Each wall is flat, endless, passes through zero and stands at right angles to its row. A trip goes straight from one point to another. Which walls does it cross, in order?

Walls:
(1): [ -8.9  -8.4 -17.0]
(2): [ -4.8  30.7 -22.1]
(3): [-17.3   3.1  -6.3]
(4): [-13.2   8.1   6.4]
(5): [ 21.8   7.6 -30.7]
(6): [ -5.3  -7.9 -15.0]
(7): [-12.4   0.3  27.7]
(8): [-3.2  5.6 -3.7]
Trips:
[ -3.3  -2.1 -11.2] to [-10.9 -13.2 -35.7] => none
[ 10.4  -3.8 -12.9] to [ -7.9  -3.2 -28.4] => 8, 3
[12.7 -1.3  0.4] to [-13.4  -7.7  -1.3] => 6, 1, 5, 3, 7, 4, 8
[-20.0 -16.3   7.3] to [15.7  9.5  4.1] => 6, 1, 3, 4, 5, 2, 7
[32.7  0.7  1.5] to [13.3 -0.1 14.1] => 7, 5
[ 6.2 18.4 14.8] to [13.6 14.7 23.8] => 8, 2

Walls:
(1): [ 5.2 -5.2 12.3 -6.8 -2.1 -4.1 -6.4  4.4  6.8]
(2): [  3.2  16.5   9.3  25.9 -17.7   2.6 -25.5 -32.6 -17.8]
(3): [ -9.6  22.7  32.5   3.5   3.9 -22.1  -0.9  19.6 -10.1]
(4): [-10.6   6.4  -5.9  33.8   0.8  -4.7 -10.0  -5.6   7.7]
(5): [  3.0 -13.6   8.2  11.1  -8.7 -23.0  22.7 -28.9 -15.9]
(6): [  0.3 -19.5 -14.8   3.1  -8.0   7.3  -6.8 -22.8  15.0]
(7): [ -5.0  24.0 -12.8   5.9   5.3   5.7  -5.8  24.2  15.3]
(8): [-11.5  -8.1  -8.0   5.4  10.0  -4.5  -9.4   9.1 -14.2]
Trips:
[ 17.5  21.8   4.7  15.1 -10.0  14.2  -3.3 -15.3   3.5] to [-24.1 -37.0  -8.0  -2.1 -12.4  -6.5  -3.9   4.5 -34.6] => 7, 8, 4, 2
[  9.9  20.8 -25.5 -18.9  10.6   4.6 -25.0  13.2 -15.6] to [ -6.6 -22.5   4.9 -11.0   8.9  -0.1   5.8  -5.4  -3.2] => 7, 1, 6, 5

Walls:
(1): [ 10.8   3.8  21.1  13.7  -6.3  20.6  14.9  -2.9 -20.7  11.9 -40.8   5.9
 -17.3   1.9 -27.5  17.4   4.9   0.9]
(2): [-11.8 -18.0   0.8  -7.3  19.2  -3.1   8.1  -5.3 -11.0  -9.5  -2.9   3.6
  -4.1 -13.6  -2.9   1.1  23.8   6.2]
(3): [ 20.4 -12.9 -18.4 -10.2   5.0   6.5  -5.3 -19.0  19.6   7.3  -2.7 -20.6
  -3.6  10.1  -3.8  18.4  -8.8 -12.9]
(4): [  3.1 -12.2 -26.2 -20.9  -0.9   4.1  25.1  -2.4  17.1   2.7   4.1   1.4
   8.2  -4.9  17.5  -6.4 -20.6  23.5]
(5): [ -0.8 -15.5  -2.9   9.0   8.3 -23.9  -7.9 -31.0  16.7  25.4 -24.3 -12.9
  -9.3  -3.4  12.1  -2.8  -7.5  -5.7]
(6): [  0.3  -7.7  -5.8   9.5  -8.3 -22.1  -8.6   3.0 -13.6  21.4   0.0  -9.9
 -25.2  -8.1   9.2   1.7  25.1   8.7]
Trips:
[ -8.2  -9.3  -7.3   9.9 -10.2   6.9 -12.4  16.4   0.5  14.3  -0.2   4.0
  14.0   2.8  11.8 -12.1   6.9  -5.9] to [-19.3  -0.8   9.0 -14.9  -8.6 -15.4 -31.7  26.3  12.9   0.0  -1.8  29.0
 -10.7 -12.4  11.1 -20.2   4.3 -16.8] => none
[ -1.5  -9.3   5.6 -27.8  -1.7  -7.5   8.9 -24.9  -5.9  21.6   1.6  -0.9
  -3.8  -2.6  -5.3  21.5  -6.9  13.5] to [  1.2  -4.7  15.9   7.6  -0.4  -8.2  18.2   4.6  21.7 -16.1 -30.3 -10.2
   2.1   7.5 -11.1  -0.4   9.2   3.8] => 6, 4
[ -1.2 -10.9   7.4  -6.4  21.8  38.4  -0.5  -4.8 -12.3   2.2 -15.3  -2.4
   5.4   0.0 -31.8  10.6  -0.4 -11.9] to [ -9.2   8.6   5.7  12.6 -12.3  -6.3  -4.6 -14.1  18.6  18.2  -5.3 -25.7
  -0.6  13.9  27.8   1.9   9.4   1.1] => 5, 2, 6, 1
[ -6.4  -4.8 -30.6  -8.5   8.9 -12.1 -10.2 -10.8  -0.6  32.7   6.3   8.7
   7.2 -10.3   2.7   9.7  -3.0 -17.5] to [ 24.7  -3.5  -7.8   1.0  19.1 -10.0 -12.4 -23.2 -15.0  23.3  17.1  -1.4
   3.4  16.3   0.2 -39.1  12.9   2.9] => 4
[-14.4  -5.0 -20.9  -7.7  -4.2  15.3 -14.4  -9.0 -18.1 -15.5   6.8  25.7
   7.1 -27.3   3.6   9.0   2.1  10.7] to [ -6.0  -9.8   5.6 -14.2   1.7 -11.8  -0.6  -3.1 -23.5  -9.8 -22.9  22.2
  25.7  14.8  -9.8   1.6 -17.1 -15.7] => 1, 4
